Every row gives one point. Each copy is the shape, with its points in the same order, turned, moved and blurred by noise. Is it also mirrored, or only turned?

Shape (7 x 3):
[[ 20  54 -67]
 [-18 -62 -40]
 [-42 -24 -16]
 [-46 -25  25]
 [-12  21 -59]
 [-20  37 -19]
 [ 13 -27  63]]
Copy 1 (7 x 3):
[[-29 -73 -19]
 [ -4  41 -79]
 [-29  37 -40]
 [-19  71   1]
 [-42 -33 -28]
 [-43  -9  -4]
 [ 43  47  20]]
Copy 1 is: mirrored
Copy 2 (7 x 3):
[[ 23  12 -95]
 [-18 -88 -46]
 [-43 -43 -29]
 [-52 -34  14]
 [-17 -20 -82]
 [-10   6 -53]
 [  6 -38  44]]
Copy 2 is: only turned
Copy 3 (7 x 3):
[[-57   0  73]
 [  3 -63 -15]
 [-23 -26 -28]
 [  3   8 -47]
 [-51 -24  30]
 [-40  17  14]
 [ 65  30 -15]]
Copy 3 is: mirrored

Shape (10 x 4):
[[ 13  16 -48 -34]
 [ 38 -11  68  30]
 [ 19 -64  39  18]
 [-36  40 -43 -20]
 [ 19 -12   6  25]
 [ 49  22 -21  16]
 [-17  26  24 -46]
 [-46  43 -12 -42]
 [ 46 -20  52  63]
 [ 35   1 -28  -9]]
Copy 1:
[[-41 -21   4 -48]
 [ 63  -2  18  43]
 [ 57 -40 -33  29]
 [-56  29 -18 -36]
 [ 11 -18  -3  25]
 [-20 -24  40   8]
 [ 19  36  -8 -46]
 [-27  52 -25 -53]
 [ 48 -19  17  74]
 [-18 -37  12 -14]]
Copy 1 is: mirrored
Copy 2:
[[ 12  21 -63 -25]
 [ 45 -41  63  16]
 [ 24 -79  18  -6]
 [-39  29 -54  -8]
 [ 17 -31  -4  18]
 [ 52  13 -28  18]
 [-15  22  20 -46]
 [-46  30 -20 -32]
 [ 42 -54  44  46]
 [ 37  -2 -34  -3]]
Copy 2 is: only turned
Copy 3:
[[-20  -5  55  18]
 [ 92   6 -18 -14]
 [ 65 -49 -29   3]
 [-54  24  20   1]
 [ 41  -3  -5  19]
 [ 33  27  34  36]
 [ -3   3  22 -51]
 [-49  17  21 -39]
 [ 95  10 -34  22]
 [ 17  -6  39  27]]
Copy 3 is: mirrored

Shape, 13 rows:
[[-10 -37  32  -1 -29  -8  36 -32]
 [-20 -12  32   6 -25  19  20  31]
 [  6 -35   4 -11 -14 -31 -10  44]
 [-23   2  73 -29 -12  -6 -26   1]
 [ 51 -30  61  49 -22  13 -70   0]
 [-28  -8 -68 -17  19  14  -6 -20]
 [-28  31 -50  13  14 -32  27  -3]
 [-47  21 -47  31 -33  -9  11 -12]
 [-52  23 -72   6 -33  13   9  -3]
 [  3 -25  24  -8 -11 -19 -17   5]
 [  3  36 -71 -26 -45  -1  15 -13]
 [ 73  -2  79  29   9   3 -38  13]
 [ 64 -19  63  26  14  46 -33  24]]
Copy 1:
[[  6 -66  38 -29 -17 -12  -5 -30]
 [ -3 -35  21   3 -37  24 -19  14]
 [ -4 -46   9 -13  -5 -21  -2  62]
 [-17  -2  49 -50  -1  -2 -44  10]
 [-48   8  90 -19   9   9  66  36]
 [-18 -38 -78 -13  23   5   7 -15]
 [ 24 -17 -52  31  11 -26 -18  -9]
 [-18 -13 -42  30 -25 -25   4 -35]
 [-21 -18 -76  15 -35  -9   0 -30]
 [ -6 -31  22 -24   8 -18   1  24]
 [ 22  -1 -76 -26 -37 -28  21 -15]
 [  9  17  95 -17  31  21  39  51]
 [-12   1  70 -18  22  61  43  51]]
Copy 1 is: mirrored
Copy 2, 13 rows:
[[-27  31  24  41 -27  13  55 -30]
 [-29  -8  10   5 -34  41  26  12]
 [-12   0  -3  32 -13 -11 -10  20]
 [-27  35  64  13   6  34 -11   4]
 [ 38 -32  42  63 -16  40 -45 -38]
 [-32  28 -71 -13  28  23  10 -46]
 [-48  -1 -40 -42   0 -17  25 -52]
 [-68   8 -40 -12 -30   3   2 -57]
 [-73  25 -71 -24 -32  23   1 -52]
 [ -6  16  11  24  -6   7  -4  -8]
 [-18  52 -56 -44 -47   2  -2 -49]
 [ 64 -30  63  20  -3  34 -23 -25]
 [ 57 -38  31  33  -7  69  -8  -8]]
Copy 2 is: mirrored

Shape, 14 rows:
[[ 11   7  39  45 -25   6  13  27  -6   4   8]
 [-61 -39  34  -5  34  20  12  28  14  15 -23]
 [-12  10  -8  -8  -9 -16 -15  23   6 -13  -4]
 [ 11 -28  21 -13 -25 -62  21  -5  11 -20 -15]
 [-25  43  87  13 -13 -21  -2 -16 -12  47  -4]
 [-19 -27  38  39   0   5  20  -1   1   0  18]
 [-35   9  28 -24  -3 -15 -20 -17  24  20 -15]
 [ 13 -26  20 -26  21  27   3   8  -1 -46 -17]
 [ 27   3 -52 -63   0   6  -7 -12  15  24 -51]
 [-27 -16 -10  10  14  43 -35  15 -28  15  17]
 [-32  -2  11  83  -2  17  -9 -31  -2   9 -72]
 [-24 -12  19 -15  39 -11  -8  -3  43   6   8]
 [-63 -20   9  27  37  38  33 -10   8 -28   3]
 [ -9  31  -1  -7  38 -41 -21 -10 -14   8  -3]]
Copy 1, 14 rows:
[[-19  24   5  47  -7 -24   5  17  15  13  55]
 [-65 -11   4  17  -6  17 -12  33  34  29 -32]
 [-22  16 -16 -13 -23 -28 -21   0   8  -9   8]
 [  7 -27  -1   2 -18 -43  35 -12  31 -28   9]
 [-85   8  16  46   9 -23  24 -50  -9  21  43]
 [-16 -10  32  33  -7   2 -10  17  34  15  32]
 [-51 -12 -18  -5 -21   0  -4 -42  13  10  -2]
 [-13  16 -12 -16 -15  33  11  35  22 -42   4]
 [ 11  11 -75 -41 -14  12  18 -20 -17  12 -34]
 [-29   9   7 -17 -10  20 -54  35 -25  29  12]
 [ -9  28  14  95 -33  19 -42 -30  -9   3 -29]
 [-43 -16 -18 -14   8  15 -23  -8  44   8   1]
 [-19  28  44  12 -19  41 -33  12  54  18 -13]
 [-29  11   0 -21  34 -22 -26 -41  -6  -8  -1]]
Copy 1 is: mirrored
Copy 2:
[[ 11  23  24  20 -25  36  18  25   1 -27   2]
 [-31 -26  32  -7  58  29  38 -11  -4   7 -31]
 [-18   1 -16 -16 -19 -19  21   4  12 -24 -25]
 [ 27 -38  -5  19 -35 -26  62 -16  13 -34 -12]
 [  0  42  81   4  -4 -25  18 -24 -31 -15  14]
 [  4 -21  24  32  10  32  11   0   3 -21  20]
 [-31  -5  30 -25 -17 -28  17 -33   0  -8  -9]
 [ 28 -21 -13 -26  15  16  -7 -24  11 -32 -42]
 [  3  13 -61 -37 -29 -26  30 -51  36  42 -41]
 [-33  -3 -23 -12  16  16 -34  23 -15   3 -11]
 [-40  24  32  74 -29  33  -1 -31  -1  15 -50]
 [-18 -35  19 -21  22 -21   9  -9  41 -12 -13]
 [-45  -8   8  28  49  50  -2 -16  16 -39 -26]
 [-11  13  -6   3  13 -72  12  -3  15 -21 -18]]
Copy 2 is: only turned
Copy 3, 14 rows:
[[  7  -9  50  39  -8  -9   5  22 -20  -3  -6]
 [-58 -41  24  -7  50  26  31  38  14  17  -4]
 [  2 -12 -14  -1 -19  -7   4  39  23   8  -6]
 [ 32 -17   0   8  22 -33  25  10  47 -37  -8]
 [-44  29  84  -7   3 -45  -3  -5  17  -4 -14]
 [-20 -34  33  33  14   3   6  -5 -11 -18  11]
 [-41  -3  19 -20  -2  -2  12   5  53  -4 -14]
 [ 16  -6 -10  -7  41  49  -4  26   6 -14 -16]
 [ 28  19 -40 -40  -7  37  48  -5  55  41 -15]
 [-31 -42   2 -15  -9  28 -23   6 -22  43   2]
 [-44 -26  18  50   6   3  22 -26  -1  24 -95]
 [-35 -13   4  12  21  21   2  13  57   2  24]
 [-72 -28 -16  27  31  37  15  11 -24 -15  -5]
 [-22  21 -21  -1  10 -31 -16   0  38  29   1]]
Copy 3 is: only turned
Copy 4, 14 rows:
[[ 20  21   9  30 -10   9   8  45  -3 -37   6]
 [-44 -60  40 -17  -3  11  18  23  -2 -21 -41]
 [-26  10  -8 -17 -23 -24 -18  14  -9 -21   0]
 [ 23 -17 -23  -8 -61 -57  14  22  -6 -34 -15]
 [ 23  40  76  11 -41   1  40   8  28  -6 -19]
 [ 15 -35  23  18  -9   5  15  18  -2 -45  12]
 [-13  -1  30 -32 -41  -9  -3  -8  23  -2 -16]
 [ 14 -28  -4 -50   6 -10  -8  26 -49 -21 -21]
 [ -9   5 -59 -37 -18 -18 -25 -13 -11  55 -45]
 [-28 -23  31   2  12  20 -31  10 -33  13  20]
 [ 13 -10  38  43  -6  20 -56 -20   9 -56 -65]
 [-12 -34  18 -44   3 -23  11   0  24 -11  -1]
 [-27 -51  25 -14  24  21  12 -20 -29 -64 -11]
 [-14  20  31 -10   1 -59  -2 -17  -2   4  -3]]
Copy 4 is: only turned

Shape:
[[  7 -24   0 -19 -15 -10  -3   6 -14  10 -13  11]
 [-30  23 -14   6  19  -7   1 -16   6 -39  36  -8]
 [  4  35   5 -20  -6  32  23   6  13   6 -16  27]
 [ 45  16 -20  -7   2  13  11   6  28 -13  12  -7]
 [ 11   9   0 -20 -13   6  -3   1  12  44  28  17]
 [ -7 -24   8  19 -15 -19 -11   2   5   7 -22  -7]
 [ 20  10 -16  15   0  21 -24  -3 -15  23 -15  14]
 [  7  16 -11  17   1  10   5  26  14  15  15  33]
 [ -7   1 -17 -26  -6   0 -38  25  -1  22 -21  -8]
 [-45  38 -42  23  17 -23  62 -15 -20  -2  36 -49]
 [  5 -12  -7  -7  38  40  16  -5   8  -3  19   1]
 [ 19  10  41  -3   1   6 -25  22   0  31 -13  -8]
 [  3  -4   0  -4   5 -23  -6  32 -41  -6   4  -3]
 [-30  27 -35  11  59 -68  36 -48 -24 -29  23 -26]
 [ -8  29 -23   9  15  -1  30 -54 -25 -47  48 -22]]
Copy 1 (15 x 12):
[[  9   0 -26   0   2  11   8   9 -20  -3  -5 -24]
 [-53 -28  14 -20  15 -33 -24   1   9  16 -23  -2]
 [-16   6  17 -11   0  15  49 -10  21  -5  13  -1]
 [  4  15  14 -16   6  -5 -12 -22  41 -10  20 -14]
 [  5   8 -11 -19 -11  29  10  -7  19  38  -3   5]
 [ 19  -5  -8  25 -27   0  -9   7 -19   4 -18  -8]
 [-14  19 -13   9  -9  34  -4   1  -2 -21  -4  19]
 [  0  16   6   4  -1  -4  17  14  21  11  -5  28]
 [-11   4 -21  -1 -28  34   1  11  14 -10 -33 -25]
 [-92 -10  -2  42  17 -51 -18 -22  14  54   7 -15]
 [ -7  -1  -5  -8  48   4   4 -32  18  -6 -22  10]
 [ 13  21  29   9 -13  47   0   1  -6   9 -23  -4]
 [-16  16  -7  19  18  15 -16  35 -20   8  -8 -28]
 [-86  10  -6  -1  23 -79 -43 -24 -43  24 -10 -20]
 [-64 -35   1 -10  40 -34 -37 -34  -9  18  26  -3]]
Copy 1 is: only turned
Copy 2 (15 x 12):
[[ -1 -14   9  -5 -12  27  -2   0 -11  13 -12   5]
 [-14  15 -20  13  37 -37 -19   9  26   7  27  19]
 [  9   8 -21  16 -26  12  16 -12  38 -23 -12   1]
 [ 10 -32 -24  13   7  -1   4   9  42   8  -4 -31]
 [ -7   1  -9  16 -24  39 -28   0  37  17  -4  -4]
 [ -4 -11  12   0  -7  21   3  23 -21  -2  30   0]
 [ 26  -4 -16  21   8  40 -19   9  -5 -21  -6 -14]
 [ -4  -2  -4  50   2  26  -1  14  30  -3  -5   2]
 [-25   5  -4   2 -14  18 -19   7 -18  -9 -23 -35]
 [-21  17 -95  36   8 -33  -8   9  -7  36  52  34]
 [ 18  23 -22   7  32  17  18  -7  29  25   3 -13]
 [ 28  14  17  10 -37  18 -16  23   1   0   1 -30]
 [  8  -5   1  29  -4 -11 -14  10 -33  24 -16   3]
 [-11  10 -76  -5  38 -51 -15  56 -11  37  15  60]
 [ 20  -4 -58   1  44 -42 -26 -10  25  26  34  38]]
Copy 2 is: mirrored
